Each row is a point. Two turns around zero, p and q, are shown by what they do to some points. Write where each new point lands after one turn and then the other. Backwards means that the second turn is done in reverse. Each puzzle has new turns, and all numbers are rounded.
In the rows, 128 means zero.

Turn p:
136 149 95 => 163 116 113
131 150 140 => 142 144 141
75 75 130 => 66 135 86
169 137 148 => 139 118 172
Turn q:
93 166 122 => 121 86 158
106 167 90 => 118 70 128
145 82 130 => 153 162 104
118 110 153 => 143 150 146
178 115 144 => 105 170 103
Where do these land?
q, then p backwards: 138 127 61 => 118 106 65
q, then p: 148 145 155 => 129 164 117
q, then p: 123 166 129 => 94 142 118
q, then p: 133 129 154 => 135 153 135
p, then q backwards: 106 68 99 => 165 167 83
p, then q: 120 133 170 => 109 119 166

Turn p:
91 162 168 156 => 141 154 64 132
110 127 83 123 => 130 144 153 90
138 148 147 72 => 66 121 121 138
91 111 110 183 => 190 139 118 97
145 143 106 142 => 136 152 150 137
163 126 132 119 => 117 119 147 156
159 79 150 101 => 116 66 144 147
Turn q:
130 105 82 133 => 129 128 77 134
175 122 127 100 => 181 126 125 115
126 159 114 114 => 125 154 128 102
94 105 165 127 => 102 86 152 134
79 159 165 185 => 63 146 175 163
165 118 115 110 => 169 128 112 121
Where do these land?
q, then p backwards: 151 107 158 125 => 150 96 127 147
q, then p: 160 153 103 140 => 117 169 139 150
q, then p: 70 157 137 97 => 87 107 92 86
q, then p: 124 76 91 109 => 141 115 184 97
p, then q: 134 147 152 169 => 141 170 114 151

Turn p:
137 98 171 113 177 127 222 139 => 157 130 75 190 65 88 165 126
93 127 159 81 117 147 105 118 => 157 156 129 122 168 139 167 153
148 127 140 154 119 154 89 120 => 89 111 154 122 146 126 133 154
114 90 145 141 119 65 89 124 => 98 145 112 60 110 142 158 114
149 128 117 142 113 147 149 95 => 126 97 139 153 113 155 121 140
134 117 122 94 152 56 98 129 => 141 125 77 58 129 120 129 112
77 143 106 111 144 164 89 129 => 128 152 133 139 203 137 130 110
136 184 130 160 131 150 153 135 => 140 103 176 159 124 100 112 110
144 165 58 148 105 132 176 145 => 147 118 151 158 103 142 47 99
147 100 133 136 104 138 110 146 => 98 145 133 119 119 131 119 161
Turn q:
145 158 129 145 151 132 138 146 => 147 104 137 122 135 130 94 142
115 110 136 190 160 128 135 154 => 176 137 171 145 137 95 118 146
72 109 90 80 116 80 95 128 => 67 135 98 138 87 71 160 127
131 156 166 144 167 92 123 119 => 123 106 148 137 163 100 87 100
179 84 106 109 84 167 112 95 => 137 163 72 132 147 184 175 137
113 73 131 90 69 141 137 118 => 114 176 112 105 103 147 190 106
139 148 148 132 185 140 143 156 => 133 123 158 106 151 121 77 153
153 187 141 144 133 100 135 156 => 150 70 125 109 132 117 88 114
127 168 147 140 127 157 108 125 => 122 87 152 131 146 153 131 136
107 87 88 106 90 143 154 81 => 111 181 105 156 81 161 159 118
Where do these land?
q, then p: 183 135 114 149 98 111 91 98 => 88 96 94 164 122 146 92 108
q, then p: 123 128 107 118 145 106 152 151 => 135 138 137 86 134 137 112 134
q, then p: 117 144 109 180 97 178 110 156 => 108 147 125 160 71 102 118 174
q, then p backwards: 169 151 166 151 170 125 161 106 => 115 172 59 116 115 141 118 134
p, then q: 120 155 182 112 79 137 93 137 => 125 119 145 55 145 125 92 108
p, then q: 149 59 167 105 134 104 172 167 => 156 78 87 118 50 129 140 122
q, then p backwards: 137 152 102 147 96 143 121 156 => 157 131 147 108 123 114 148 89
q, then p: 103 79 102 96 161 94 178 103 => 158 114 196 82 157 139 115 94
p, then q: 100 136 110 103 140 165 93 152 => 114 107 143 144 151 105 80 153
q, then p backwards: 120 154 151 113 127 154 124 87 => 112 118 102 164 117 147 113 98
q, then p backwards: 89 114 98 132 162 91 115 97 => 136 115 132 156 156 168 155 174
